Each row of a before or after table is a point. One or more steps were done to the points. Then noise was added and the rows were shuffled. The steps act on how far a point lies along the listed directions, d1 being the first. Write out the steps. A step turns or swaps two directions, mirrors them in a line or flattens them onto one, adds a multiple of one to another, or multiplies one. Angles are multiples of 10 degrees, from the lower direction toward the higher: turns from -170 to 170, lines from 10 to 170 but not 90. Use the fewest steps. Two steps may share a direction if one is a turn and the other turns, adds or multiplies; they go together, in the order done. Otherwise the lowest direction goes first.

Directions:
(1): [-22  12 -56]
(2): [  7 -59 -15]
(3): [ 57  12 -20]
Before (11 x 3)
[[  4 -16   9]
 [-17 -56  28]
 [ -6  15   3]
 [-68  70  -6]
 [-13 -46  14]
 [  4 -43 -10]
 [-57 -39  19]
 [ 35 -19 -33]
 [ 53 -33  38]
 [ 18 -26   2]
 [ 59 -23 -28]]
After (11 x 3)
[[ 17  -9 -56]
 [-17 -57  65]
 [ -9 -35 -23]
 [  4  21  -8]
 [-17 -44 -34]
 [-11 -15  -4]
 [  1 -46   4]
 [ -3 -47  47]
 [ 57  93 -43]
 [-16 -29   8]
 [-69 -41  10]]
Steps: add 0.5 times d2 to d3; turn d1 and d3 by 130 degrees

Directions:
(1): [  1  38  18  32  37 -71  -7 -29]
(2): [ 34  42 -13  -4 -39 -10 -65  35]
(3): [-67   0  47   5  16  20 -49  15]
(4): [ 12 -32  14  67  -5 -13  16  61]
Before (8 x 8)
[[ 42 -18 -24   9  -6   1  45 -12]
 [-51 -72  19 -31  -4  78   7  22]
 [  5 -14  -5  23  27 -57  53 -26]
 [  7 -25 -26  12  -2 -20  47 -30]
 [-25  26  32  23  -6 -41 -67  51]
 [-88 -52  62   7  36  16  -8  -1]
 [-23 -82  21  20  22  18  25  26]
 [ 38  -6   6   2 -11 -15  30 -10]]
After (8 x 8)
[[  41   -4    2   -3  -23   -6   20   -3]
 [ -44  -83   11  -32   -3   78   28   15]
 [  -9 -114   -6   -8  -12   76   44   45]
 [  22  -15  -16   12   11  -40   52  -16]
 [  54  -14  -34    0  -24   10   33    3]
 [  18  -21  -36    8  -16  -21   38  -25]
 [ -47   -2   39    8  -10    3  -54   60]
 [ -80  -75   47    0   32   28   28  -12]]
Steps: add -1.5 times d4 to d1; turn d2 and d3 by 20 degrees

Directions:
(1): [ 57   0  48  10  23  43  -2  15 -38 -65   3]
(2): [ -7 -27 -52  36  64  46 -50   5   1  18  10]
(3): [-26 -23  -9  60 -58 -28 -41  34 -36 -29  -6]
Before (8 x 11)
[[-47 -10 -49  49 -15 -21 -42  15   2  19   8]
 [ 21 -16 -17  34 101  63 -33  11 -16 -38  17]
 [ 35 -10 -10  24  38  22 -12  -4 -37  15  -8]
 [-37 -37 -20  52  11  42 -57  28 -23   7  -9]
 [-13  -9 -35  18  62  51 -33 -11  15  50  22]
 [ 68  22  35 -28  38  20  24 -11 -13 -43   1]
 [ 41  48  56 -77  32  37  83 -17  19 -14 -12]
 [ 44  25  71 -63   2  -4  57   6   2 -15 -16]]
After (8 x 11)
[[ 34  31  30 -33  50  30  29 -16  11 -15  18]
 [ -1  23  43 -66  21  26  47 -20  24  33 -14]
 [-50 -37 -39  53 -34 -30 -56  48  -9  20 -14]
 [-39  33  18 -55 -36 -78  72 -28  40  20  -3]
 [ 10  15   3 -14 -16 -33  32 -22  -5  43 -19]
 [-38  -2 -50  21 -44 -65 -17   2   6  30  -7]
 [-70 -19 -41  66 -77 -38 -30  46 -28  -4 -21]
 [ 14  34  71 -37 -52 -18  50 -13  -4  -8   6]]
Steps: multiply d1 by -1; turn d2 and d3 by -150 degrees

Directions:
(1): [ -7  13  44 -30  49  -5  46 -60  16  21   9  60  14  18  26  41 -43  49]
(2): [ 64   0  65 -59  23  28 -45   7  24 -22  13 -36  18 -30  13 -54 -15  21]
(3): [ 31  15 -12   9 -12 -50  38   7 -65  -6  12  29   0 -75  65 -32  22  23]
Before (12 x 18)
[[  8  -7 -26  16 -11 -24   9   4 -19  -1  13 -10  14 -43  29 -23  10   4]
 [ 34   2 -20  10 -36 -28  -8  31 -41 -26   1 -16  -5 -49  36 -57  35 -12]
 [-26   8  15   7  30 -12  59 -49 -12  11  12  70  16  27  39  49 -38  47]
 [ -4  11 -22  21 -23 -31  27   7 -33   7  23  20  -7 -29  35 -13  10  21]
 [ 10 -11 -10   6  -9  21 -35   3  26   3   5 -34  -7  11 -32 -20   2  -7]
 [ 38  17  28 -11  14 -27  11   1 -22  -5  11  11   0 -31  35   8  -4  43]
 [ 28  -8  13 -11   2  -5  -1   5 -14  -5  -4 -13  -1 -20  29 -32  23  -8]
 [ 22  22  63 -59  49  -6  17 -38  11  -3  13  24  24 -21  48  -8 -30  49]
 [ -2  11  -3  -4  -3 -13  31  11  -3  17   9  21   4   2  13  31  -3   7]
 [ 17   5  12  -5  -6  16   7   2  -6  -4   3 -13  -9 -18  -3  -8  -8   3]
 [ 46  -9  29 -34  -4  34 -41   5  16 -16   3 -43  20 -34   3 -51  15  -2]
 [ 14   5   6   7  15 -22  22  17 -10  10   3   2   0 -30  27 -18   6  22]]
After (12 x 18)
[[  16    6   10   -6   -6   14    3    4   -4   -4    4  -17   -8  -17
    -2  -11   -9    0]
 [  22   -8  -21    8  -14  -15   -7   17  -17   -7   13  -27   15  -53
    29  -41   17    0]
 [  58   -6  -26    7  -52  -16  -48   64  -40  -43    1  -58   -6  -67
    27  -96   52  -31]
 [  51   22   55  -30   31  -22   13  -15  -13   -3   16   20    7  -32
    45    8  -19   62]
 [   2   14    9  -14   10  -12   37    0    2   20   12   31    9    5
    19   38  -11   19]
 [  27    6   20   -8   21  -18   16   14   -4    9    8   -1    2  -34
    31  -26    0   28]
 [   2  -14  -32   23  -25   17  -42   19   19   -1    0  -47  -14    9
   -41  -26   17  -25]
 [  49  -12   18  -25  -17   34  -54   23   12  -23    1  -60   15  -38
    -4  -62   28  -14]
 [  36   -9   15  -17    1   -1  -14   14  -11  -10   -5  -26    1  -27
    26  -44   28  -11]
 [ -28   19   58  -25   75  -14   94 -102    4   27   22  120   29   42
    64   82  -77   91]
 [  13   11   -6    6  -18  -25   13    9  -28    1   26    9   -1  -38
    38  -27    7   25]
 [  24   31  102  -88   88   -7   42  -81   26   10   21   64   36  -11
    70   14  -65   88]]
Steps: multiply d1 by 2; add 0.5 times d3 to d2
